Rows are points. The last column is the point's height on a tilted bowl or saddle (a function of degree 2), plus a little noise. Count its main directions that bend up, bend down and stay straight.

Points:
[[.05,-.01,.39,-.02],
[.08,.09,.50,-.05],
[.34,-.08,.06,-.10],
[-.56,.03,.42,-.28],
[.41,.05,.16,-.10],
[.46,-.33,.22,-.20],
[-.04,-.11,.62,-.10],
[.33,-.19,.72,-.19],
[.31,-.05,-.79,-.73],
[.09,.56,.14,-.22],
[.01,.29,.50,-.10],
[.07,-.62,.33,-.26],
[.49,-.24,-.06,-.25],
[.16,.03,.42,-.03],
[.23,-.20,.73,-.17],
[.07,-.37,-.10,-.20],
[.51,.39,-.83,-.94]]
Directions: 0 up, 3 down, 0 straight

Points:
[[-.32,.10,.11,-.07,-.18],
[.35,-.26,-.08,.07,-.09],
[.00,-.31,-.25,-.37,-.24],
[.18,.21,-.29,-.03,-.22],
[-.02,.07,-.10,-.36,-.10],
[.27,-.13,-.13,.21,-.06],
[-.17,.25,-.30,.23,-.42],
[.12,.07,.26,-.39,-.16],
[-.01,-.09,-.12,.25,-.15],
[-.09,.17,-.44,.14,-.41],
[-.41,.31,-.06,.15,-.48],
[-.11,-.53,.15,.54,-.52],
[.15,.00,.33,.32,-.21],
[.37,.11,.01,-.09,-.11],
[-.03,-.52,.13,-.12,-.26],
[-.08,-.33,-.07,-.18,-.14],
[.15,-.01,-.14,.08,-.08],
[.17,.06,.24,-.21,-.13],
[.00,.11,-.07,-.02,-.10],
[.41,-.18,-.08,.18,-.06],
[.11,-.19,-.20,-.22,-.15],
[.21,.39,-.21,.42,-.37],
[.06,.17,-.76,-.11,-.74],
[.06,-.15,.94,.05,-.94],
[.05,.16,.17,.21,-.18],
[.11,.06,-.05,-.16,-.07]]
Directions: 0 up, 3 down, 1 straight

Points:
[[-.46,-.43,.13,.94,-.34],
[.24,.30,-.20,-.21,.09],
[.22,.34,.26,-.62,-.78],
[-.34,-.61,-.35,.18,.03],
[.66,-.57,.37,-.38,-.83],
[-.08,-.44,.66,-.18,-.48],
[.08,.01,-.44,.22,.38],
[-.26,-.05,-.69,-.18,.01],
[.04,.74,.07,.30,-.46],
[-.25,-.12,.56,.42,-.08],
[.23,-.52,.24,.33,.10],
[.32,-.07,.17,.45,.12],
[-.10,-.29,-.14,-.06,.35],
[-.46,.25,.12,.19,.20],
[-.27,-.29,.79,.40,-.45],
[.06,.32,-.01,-.48,-.26],
[-.02,.33,.11,-.02,.17],
[-.02,.44,-.53,.21,.13],
[-.04,-.02,-.24,-.33,.14],
[.05,.13,.22,-.55,-.42],
[-.09,.71,.25,.11,-.50],
[-.36,.17,.06,-.03,.28],
[.60,-.39,-.44,-.26,-.43],
[.19,.27,.30,.18,.02],
[-.02,.01,.06,.01,.40]]
Directions: 0 up, 4 down, 0 straight

Points:
[[-.22,-.05,.36,.22,-.34],
[-.10,-.55,-.12,-.31,.05],
[.00,-.05,.05,-.10,.08],
[-.39,-.10,-.61,.55,-.26],
[-.46,-.20,.46,.50,-.86],
[.49,.67,.87,-.35,-.75],
[.17,.23,.27,-.30,.01],
[.02,.50,-.21,.03,.02],
[-.05,.04,.09,.57,-.52],
[-.07,-.25,-.31,-.03,.02],
[.20,-.51,-.22,-.53,.12],
[.49,.63,.41,-.10,-.46],
[.37,-.02,.34,.30,-.27],
[.09,.09,-.17,.22,-.08],
[.56,.22,.05,.40,-.43],
[-.84,-.50,.08,-.43,-.36],
[-.61,-.31,.14,-.19,-.19],
[.91,-.33,-.19,-.11,-.01],
[-.21,.13,-.01,.50,-.37],
[.07,-.64,-.02,.74,-.90],
[-.26,.09,-.59,-.30,.17],
[.03,.36,.53,-.24,-.27],
[-.04,.40,.35,-.63,-.17],
[.04,-.12,-.47,-.31,.06],
[.29,.47,.23,-.05,-.22],
[-.20,.70,-.14,.16,-.03]]
Directions: 1 up, 3 down, 0 straight
